Each row of a before or after table is a point. One or more steps were done to the points. Then noise was added and the rows were shuffled. The steps act on columns, c1 being the first. Name the steps. A step turns or swaps two columns, mirrors them in a line or flattens them onto one, adds a multiple of one to another, or multiplies or shifts one. Angles are multiples of 10 degrees, from the lower column toward the higher: turns from -170 to 170, lines from 10 to 170 but not 90. Use the fewest steps. Two steps may share a column if one is a turn and the other turns, adds or multiplies; they go together, in the order done. Otherwise the lowest column goes first.
In the rows, 128 means zero.

Before (9 x 3):
[[136 103 152]
 [134 102  69]
 [153 101 149]
 [119 111 144]
 [148 191 110]
 [146 111 107]
 [152 108 153]
 [141 111 144]
 [117 156 146]]
After:
[[147 229 110]
 [153  96 154]
 [154  86 151]
 [136  86  67]
 [135  88 153]
 [118 102 144]
 [139 102 144]
 [145 101 107]
 [118 172 147]]
Steps: multiply c2 by 1.6

Before:
[[153 117  53 134]
 [115 133  79  95]
 [103 117 114 137]
 [ 97 117 105 166]
 [117 128 141 149]
 [ 87  88 143 164]
 [127 180 114 118]
 [131 132  88  95]
 [101 138 103 146]
 [ 84 153 101  95]
 [134  92 133 151]
 [135  53 143 156]
 [164 138  94 183]
 [149 148  90 101]]
After, 14 rows:
[[161 137 142 146]
 [165 118 139 165]
 [133 179 141 118]
 [118  54 115 154]
 [105 137 173 182]
 [155 116 133 137]
 [161  88 100 164]
 [134 128 112 150]
 [130 117 208 134]
 [179 154 138  95]
 [121  91 126 152]
 [155 133 171  96]
 [122 149 170 100]
 [139 133 167  95]]
Steps: turn c1 and c3 by 160 degrees

Before, 12 rows:
[[131 134 152 116 122 187]
 [ 94 106 163 151 123  92]
 [ 77 143  99 144 100  88]
 [107 136  92 135 100 137]
 [150 159 137  81 145 140]
 [160 124 122 108 130  88]
 [155 189 113  91  69 187]
 [167 122 109 116  95 176]
 [144 133 130 103  91 161]
 [ 82 108  90 148 165  95]
 [101 121 148  75  90 165]
 [105  96 172 164 147  94]]
After (12 x 6):
[[ 51 107  91 149 166 105]
 [101 133 151 117 122 169]
 [119 158 138  80 144 136]
 [ 64 106 163 153 123 103]
 [ 78 135  92 135  99 134]
 [ 72 120 147  75  90 154]
 [130 125 122 107 131 100]
 [136 122 108 116  95 161]
 [ 46 143  99 144 101 100]
 [113 133 130 103  91 152]
 [125 190 114  90  69 170]
 [ 75  96 173 164 145 104]]
Steps: shift c1 by -30; multiply c6 by 0.7

Before:
[[155  94 141 178  89 148 194 138]
 [ 85  70  62 107 170 142 122 115]
 [152 130 142 112 122 117 194 144]
 [142 117 131  95 143  68 159  73]
 [116 149  97 106 113 109 161 119]
 [128 134 161  76  98 104 154  96]
 [ 87 114 102 154 162 131 113 164]
 [110 143 128  91 149 104 176  63]
 [ 81 115 104 151 145 144 127 132]
 [114 128 106 108 116  81 147  92]
 [123 134  82 162 152 174  89 156]]
After (11 x 8):
[[105 149  95 105 114 128 161 119]
 [ 96 161 128  92 148 124 178 117]
 [119  80  61 107 168  84 121 145]
 [132 125 143 111 122 154 195 128]
 [ 84 135 130  94 143 171 161 126]
 [118 116 104 152 145  80 128 134]
 [165 124  83 164 153 100  89 130]
 [160  95 142 178  89 143 196 138]
 [109 104 100 154 162  91 115 135]
 [107 143 162  78  97 140 154 121]
 [ 78 139 106 107 115 137 145 124]]
Steps: mirror c1 and c6 in the line at 30 degrees; flatten c2 and c8 onto the line at 160 degrees

Before, 10 rows:
[[ 47 139 117 128 114 136 121 160 124 157 157]
 [117 112 100  82 148 134 182 174 121 155 140]
 [130 101 147 140 118 129 185 147 121 119 156]
 [126 111 143 148 147 180 168 176 136 149  88]
 [147 119 114 105  63 117 166 170 147 138 150]
 [133 109  95 145 136 144 151  78 114  78 149]
 [ 92  91 122 142 147 127 163 160 144 114 133]
 [139 160 100 145 118 115 156 109 125 158  95]
 [126 131 144 128 148 112  46 123 113 125 139]
 [158 198 103 147 138 132 136 159 136 101 129]]
After (10 x 11):
[[ 57 142 164 149 116 131 120 159 124 160 111]
 [139 129 136 138 149 113  45 120 113 125 123]
 [145 110  19 131 134 145 151  79 115  73  97]
 [143 101 176 143 118 129 184 148 124 117  99]
 [158 118 177 159  65 116 165 166 149 138 128]
 [126 109 169 165 146 134 180 176 117 157 157]
 [137 113 212  86 149 178 170 176 138 149 138]
 [147 161  71  94 120 114 153 108 124 158 138]
 [165 198 151 115 137 133 135 158 138 100 112]
 [103  94 171 123 148 128 165 157 142 116 115]]
Steps: shift c1 by 10; add 1.5 times c8 to c3; turn c4 and c11 by -130 degrees

Before (14 x 12):
[[121  55 111 115 121 163 187 173 176  97 135  67]
 [ 97 102 106 136 146 100 139 148 175 105 123 147]
 [139 115 110 135 162 158 167 145 130 110 148 126]
 [ 77  72 172 109 183 110 105 110 141 115 130 104]
 [152  94 110 104  88 139 112 140 113 100 143  72]
 [155 146  78 128 134 101 100 167 157 110 127  91]
 [ 95 186 120 113 140 128  86 139  69 141 113 188]
 [ 78 143 136 140 130 117 144 171 149 129 109  36]
 [136 149 141 123 145  58 138 108 134 132  86 124]
 [133 146  99 121 108 151  81 110 163 159 124 103]
 [128  86 155  65 157 153 107 137 159 103 128 140]
 [117 158 128  82 127  80 108 128 133  97 175 136]
 [100 137 168 120 134 150  83  85 120  65  73  92]
 [155 106 153 137  95 144 115 156 143 107 147  87]]
After (14 x 12):
[[112 136 168 110 133 108  83  52 140 120  72  91]
 [ 97  86 155  90 157  97 107 115 103 105 128 141]
 [113 143 136 110 131 135 143 157 106  96 110  37]
 [139 146  78 142 134 150 100 139  95  86 127  91]
 [100 158 128  96 127 176 107 104 115 109 175 136]
 [ 96  72 172  91 183 146 104 107 112 133 131 104]
 [126  94 110 126  88 120 112 114 144 102 143  72]
 [135 115 110 136 163  98 167 125 132 104 148 125]
 [106 186 120 103 141 139  87 145 186 128 113 187]
 [119  54 111 117 121  85 187 134  87  74 134  67]
 [127 145 100 126 108 100  81 140  98 162 124 103]
 [143 106 153 147  96 110 115 130 116  94 147  86]
 [119 103 106 117 145 147 139 123  76  97 123 147]
 [129 150 142 129 145 196 138 118 110 146  86 124]]
Steps: flatten c1 and c4 onto the line at 50 degrees; turn c6 and c9 by 170 degrees; turn c8 and c10 by -50 degrees

Before:
[[114 168 136 162 141 140 144 103 126 145  94 115  85 146]
 [113 125 135 146 167 129 142  56 139 135 148 113 124 137]
 [108 112 134 110 104 133 146 132 115 148 116  96 107 145]
 [117 102 138 142 105 124 118 110 145  67 107  99 109 158]
 [112 170  91 119 138 130 134 123 125 128 141 104 118 158]
 [111 122 134 130 113 199 128 116 169  88 152 142 136 159]
 [160 101 142 158 101 125 129 121 116 137 126 105  94  97]
 [116 125 132 120 113 134  51 112 229 117 148 126 172 141]
 [144 151 132 146 159 128 133 101 153 146 145 249  82 155]
 [159 134 111  82 101 164 133 119 140  67  73 101  99 134]
 [153 106 103 115 108 132 141 133 167 137 135  95  82 133]
 [113 108 134  88 163 179 105 135 119 120 154 130  76 153]
 [127 135 119 153  95 127 123  78 115 146 113 104  87 143]]
After, 13 rows:
[[116 104 121 120 113 135 202 112 228 117 147 125 171 141]
 [114 136 121 146 168 128 117  56 140 135 148 112 124 137]
 [113  95 123 162 141 140 100 103 126 145  94 115  85 145]
 [163 154 130 115 108 132 123 133 168 137 135  95  82 133]
 [110 148 117 109 104 134 116 132 116 147 116  95 106 145]
 [113 149 126 142 106 124 147 111 146  68 107 100 109 158]
 [146  90  91 119 138 130 108 124 125 128 141 103 117 159]
 [161 125 141  82 100 164 121 119 140  67  73 100  98 133]
 [134 108 143 146 159 128 115 101 153 146 144 249  82 155]
 [112 133 119 130 113 200 131 116 169  88 151 142 135 159]
 [114 139 120  88 162 180 156 135 119 120 153 130  76 153]
 [134 119 122 153  95 127 130  78 115 146 114 103  87 143]
 [137 154 163 157 101 125 136 120 117 137 127 106  95  98]]
Steps: turn c1 and c3 by 50 degrees; turn c2 and c7 by -160 degrees

Before, 14 rows:
[[125 119 130 140 135 150 150 167 102  84  80 157 109 111 116 100 123 124
  143 137]
 [105 155 140 145 161 131 120 170 144 239  74 146 136 121 220 125  95 139
  154  93]
 [106 121 114 123 146  92 165 144 147 107 139  56 157 182 141 118  88 120
  144 113]
 [145 120 123 150 132 128 161 169 106 158  90 132 159 101 132  88 108 119
  126 119]
 [122 125 143 137  80 158 136 171 125  91  91 107 141 117 137 145 104 139
   74 124]
 [133 128 121 125 165 163 121 133  94  97  68 121 159 140 116 146 132 117
  138 121]
 [146 148 136 143 158 140 157 138  92 151  70 116 148 133 166 127 249 146
  130 115]
 [116 107 149 123 171 154 165 165 125 106  98 158 115 127 117  86 106 112
  129  25]
 [178 115 135 117 118 151 130 147 144 113 129 146 129 113 110 118 100 124
  130 132]
 [126 155 150  45 160 151 121 168 100 171  83 135 142 111 147 122 111 119
  154 127]
 [117 103  59  78 154 154  81 159 101 104  79 160 136 117 148 145  97 108
  119 100]
 [121 179 115 125  97 154 156 132 112  89  72 142 133 134 117  91  88 109
   98 103]
 [146 120  60 115 167 135 157  84  95 119 110 130 149 133 124 143  93 184
   80 136]
 [141 115 114 122 154  96 147 167 196  89  79 144 145 119 120 145 127 115
  115 103]]
After (14 x 20):
[[166 120 130 143 137 119 157 125 101  85  83 157 108 112 110 121 101 123
  122 138]
 [164 108 150 124 172 109 170 115 126 104  98 159 114 128 123 105  87 114
  118  24]
 [167 115 115 122 153  95 111 140 196  89  78 144 146 122 137 128 146 115
  116 104]
 [170 126 145 135  80 135 159 122 125  93  92 107 142 118 181 104 144 139
  117 124]
 [169 155 148  45 158 148 144 125 100 169  82 136 142 111 110 112 124 120
  153 127]
 [139 147 136 143 158 109 152 145  93 151  70 117 148 135 140 248 126 147
  165 114]
 [133 181 115 125  95 118 163 122 112  88  75 142 132 134 151  89  90 108
  107 105]
 [171 156 140 144 162 134 124 106 144 242  73 144 135 122 135  95 128 140
  225  93]
 [170 119 122 148 134  99 146 144 106 157  89 132 158 101 132 110  86 120
  131 119]
 [145 123 114 122 146  79 116 107 148 106 138  57 158 182 118  89 117 120
  144 115]
 [132 128 123 124 165 152 157 134  95  97  66 120 157 139 113 132 146 118
  121 120]
 [148 116 135 116 116 137 150 178 142 113 128 146 129 114 120  98 118 124
  113 132]
 [ 85 120  61 117 169 107 149 146  95 121 110 129 148 135 172  93 142 185
  109 137]
 [159 103  59  76 155 182 129 118 101 104  79 158 137 117 144  94 146 108
  144 101]]
Steps: swap c1 and c8; turn c6 and c7 by 60 degrees; turn c15 and c19 by 70 degrees; swap c16 and c17

Before:
[[140 105 121 170 100 101  85 108 130 167 145 125 117 187  82 146 155 113
  127 163 145 114 130 129]
 [168 109 115 108 153 192  97 117 159 110 140  75 163 127 145 102 149 171
   65 163 146 103 110 183]
 [102  93 142 105 144 162  88  99  97  88  90  60 119 142 118  72 144 141
   65 161 154 166  96 106]
 [157 123 145 107 113 173 110 133  95  93 131 134 146 132  98 161 125 151
  160 124 148  80 143 171]
 [142 121  94  90  91 104 145 188 108  94 132 152 146 172 142 154 112  78
   73 137 154  95 140 148]
 [143 146 191 161 158  95 154 129 116 167  98 160 139 119 138 141 117 128
  134 114 147  90 130 146]
 [112 114  95 138 122 179 100 156 162 118 144 140 138 138  82 159 104  84
   72 101  90  87 104 138]
 [ 99 109 174 125 120 151  99 138  87  82 127 116 142  94 173 151 179 125
  155 180  78 107 118 184]
 [135 166 129 142  93 121 168  90 141 134 149 158 185 154 102 103 112 150
  118 118 111 166 122 165]
 [149 113 107 106 121 108  89  95 112 138  85 117 178 146 167 123 170 142
  148 121 153  74 176 179]
 [ 83 105 172 103 113 103 124 169 117 174 143 127  93 107 137 165 101 127
   74 104  88  97 128 104]]
After:
[[111 114  95 139 122 199 100 154 162 116 144 141 139 137  82 160 103  85
   72 153  90  88 103 114]
 [ 98 109 175 125 121 170  99 138  87  82 128 117 143  95 172 152 180 124
  154  68  80 106 119  83]
 [142 122  93  89  92 125 145 188 108  92 132 152 146 172 141 153 111  77
   72 115 155  94 141 109]
 [158 123 145 107 112 193 109 134  95  93 132 135 146 132  97 161 126 151
  160 125 149  80 141  84]
 [167 109 117 106 155 213  99 115 161 108 141  75 161 126 144 101 150 171
   65  84 146 103 110  80]
 [141 105 121 170 100 120  84 107 130 168 145 125 117 188  82 146 156 115
  127  93 145 114 129 131]
 [101  92 143 105 143 182  88  96  95  88  88  60 121 142 119  73 144 140
   65  99 152 168  97 155]
 [134 166 130 143  93 140 168  90 140 134 150 159 186 155 102 103 113 149
  118 132 111 165 123  92]
 [143 146 191 160 160 115 155 129 117 167  99 159 139 119 137 141 118 127
  135 139 148  89 130 108]
 [ 83 105 172 102 112 123 123 169 116 175 142 127  94 106 137 166 102 126
   76 155  89  96 129 147]
 [150 114 108 106 122 127  89  93 112 139  84 118 177 145 166 124 170 140
  147 123 154  73 177  76]]
Steps: shift c6 by 20; turn c20 and c24 by 170 degrees

Before, 11 rows:
[[164 162 103 119 128 108 124 123 151 123 124 139  82  79 113 108 130 149
   84  78 152 108 146 111  92 128 171 147 124 102 142  87]
 [174 120  86 158 118 104 166 101  84 112 193 100 138 100 128 109 162 123
  155 131 142 146 145 113 165 132 121 134 132 118 112 115]
 [144 132 110 129 107 116 141 124 105 127 162  94 117 132 152 122 159 111
  154 162 150  98 188  69 140 137 117 122 153 150 130 103]
 [144 139  72 144 123 133 142 115  81 129 153 123 140 126 146 166 169  98
  165 164 116 133 160 105 147 105 100 137 109 100 157  82]
 [ 87 133 181  77 184 181 154  84 134  84  88 154 169 159 128  57  47 121
  106 142 168  66  91 172 113 161 141 171  75  70 149 164]
 [176 160 119 141  80 106 120 134 115 131 133  89 105  95 112 140 124 145
  135 153 132 170 142 109 161 118 151 113 154 117 136  82]
 [ 88 139 168 121 179 106 175 110 149 115  80 158 157 156 165 102  55 132
  119 124 194  87  64 142 101 171 160 162  65  87 153 171]
 [ 85 123 105 137 166 152 155  87 123  86 126 109 132 142 197  83 104 157
   67 140 171  79 118  71 185  95  83 108  82  99 167 143]
 [150 189 126  72 150 108 148 128 149 140 112 106  87 108 131 121 118 137
  101 105 141 104 108 124 117 124 146 148 130  68 108 161]
 [178 129 128 132 105 125 130  85  65 139 162  99 123 112 145 168 158  97
  141 109 142 131 162 109 149 139 155  90 139 106 150 108]
 [158 155  92 114  75  85 103 125 105 104 158  95 113  69 142 161 128 107
  156 114 150 131 184 137 131 105 148 126 118 118 108 110]]
After:
[[ 85 167 182  79 128 178 152  84 151  83  86 153 170 160 125  61  44 128
   70 143 169  64  90 145 112 159 140 172  92  70 148 163]
 [146 149  73 147 161 135 142 117  83 127 153 124 140 121 147 165 171  91
  144 164 116 133 161 102 129 109  98 139 123 100 157  86]
 [178 120 130 134 133 125 131  88  73 140 165  98 123 107 145 168 158  89
  154 108 146 133 161  96 130 138 155  90 131 104 149 109]
 [163 156 102 116  87 105 126 119 138 125 126 139  83  76 114 106 129 163
  111  80 154 109 149 131 111 128 175 145 149 102 142  86]
 [175 139 120 142 113 105 120 134 112 131 133  89 106  94 114 140 124 129
  175 154 132 170 142 117 165 115 152 112 170 117 138  80]
 [151 173 126  72 110 105 147 129 142 140 112 106  85 105 131 121 119 142
   98 105 140 102 112 133 123 124 147 148 170  71 110 158]
 [171 113  84 160 151 102 168 102  88 112 190 101 138 101 126 109 166 105
  144 128 142 146 144 105 159 133 126 136 124 120 115 117]
 [147 116 107 128 147 119 137 123  87 130 159  95 115 131 149 120 159 109
  156 163 150 100 189 102 132 136 117 124 151 149 130 105]
 [ 86 155 107 136  85 154 158  89 101  88 129 107 135 139 200  85 104 127
   70 140 169  78 118 113 194  96  87 107  91 103 162 143]
 [160 152  93 113 135  87 103 125 113 106 163  93 115  70 140 161 128 107
  185 113 150 129 183 118 122 102 148 122 140 116 108 110]
 [ 90 180 168 119 140 107 174 111 152 113  81 159 156 161 165 101  54 145
   78 123 194  87  64 139 110 171 162 160  89  87 151 173]]
Steps: turn c2 and c29 by 40 degrees; turn c5 and c19 by -70 degrees; flatten c9 and c24 onto the line at 30 degrees; turn c18 and c25 by 30 degrees

Before:
[[ 90  56 159 113 106 102  92 120 132 129 125 161  99 179 194 133 146 110
  126 123 120 143 129 107 136 135 134  87 102 134 151 112 164  94 115 121
  130  97  92 119 106 100  94 120 191  92 119 106]
 [139 149 173  73 144  95 143 105 174  92 177 160  99 175 114 131 119 148
  140 175  69 131 109 154 107 208 159  92  56 166 100  95 114 118  98  91
   84  78 178 107  77 116  70 163 139 124 144 119]
 [102  92 153 108 115 124 116 135 147 115 131 175  92 172 142 168 143 130
  141 142 127 165 131 105 107 149 125  82  81 144 124  65 197 118  96  89
  125 123  82 120  70  85 109 123 158 105 123 111]
 [151 145 161 156 126 139 166 129  85 131 114 114 148 116  84 135 118  93
   97 123 134 101 138 133 131 145  98 174 133  99 160 199 111 180 170 146
  136 124 144 175 159 137 146  86 104 176  77 151]
 [120  79 146 104 107 139 105 127 127 126 109 143 130 145 172 151 143 132
  130  82 141 175 113  79 116 104  94  99 114 148 123 153 185 131 149 105
  151 121 112 140 155  84 134  82 184 125  93 111]
 [160 194 135  99 157  70 188  82 113  75 153 149 165 122  61 142 119  92
  154 124  97 103 140 163 115 191 158 111 127 146 107 147  99 162 159 167
   84  80 148 106  81 113 117 172  96 120 162 128]
 [102 108 159 105  82 133 120 100 122 131 109 124 160 136 123 117 162 101
  114 113 124 150 136 106 121 131  90 116 139 131 150 130 157 132 142 134
  153 150 101 201 140 121 153 103 159 121 134  96]
 [140 162 101 170  98 151 168 134  90 143  97 113 165 124 107 109 171 100
   89 103 157 108 139 123 138 186  72 138 148 127 161 178 120 141 157 158
  135 122 156 180 159 153 137  86 117 138  89 113]]
After:
[[139 148 171  71 142  94 145 103 173  68 179 159 100 175 117 131 118 149
  140 174  68 129 105 153 134 209 160  89  56 171  69  97 116 125  98  92
   85  79 178 107 128 116  70 163 138 123 145 117]
 [ 89  57 160 112 107 104  91 121 132 130 126 161  99 179 193 133 147 111
  125 125 120 143 119 107 117 138 135  86 104 129 121 114 164  98 116 121
  130  96  91 117  97 101  94 116 191  93 119 105]
 [120  78 148 105 108 137 106 127 127 126 110 141 128 144 172 152 146 130
  129  83 139 175 117  76 133 104  92  97 113 148 149 154 186 135 148 104
  152 121 114 138 145  86 135  80 183 125  92 113]
 [101 108 161 105  79 132 120 101 121 134 109 125 159 138 121 119 164 102
  115 112 125 151 136 104 132 130  91 115 141 134 147 130 157 129 143 134
  153 149 104 199 115 121 154 102 160 120 135  95]
 [103  92 152 109 114 125 116 137 148 107 130 176  92 170 142 169 143 131
  142 142 128 164 129 106 141 148 122  82  80 149  77  65 198 118  97  92
  126 122  80 121 101  83 111 123 159 107 122 110]
 [141 162 101 171  97 151 169 134  90 153  97 114 167 124 108 109 172 103
   90 103 157 110 141 123 120 188  74 137 148 123 170 178 118 135 156 156
  135 124 157 181 114 152 138  87 120 139  88 112]
 [160 195 135 100 157  70 189  79 113  41 154 151 164 120  62 140 119  90
  154 125  97 103 150 163 134 191 159 114 126 149  76 146 100 154 158 167
   85  79 148 107 121 114 116 173  95 120 162 129]
 [152 144 159 156 125 139 169 130  85 134 116 113 149 118  85 136 118  94
   95 123 133  99 155 132 135 144  96 176 134  99 169 197 111 173 169 147
  135 123 146 176 119 137 148  87 105 177  77 149]]
Steps: multiply c10 by 1.6; turn c23 and c34 by -20 degrees; mirror c25 and c30 in the line at 100 degrees; turn c31 and c41 by -60 degrees
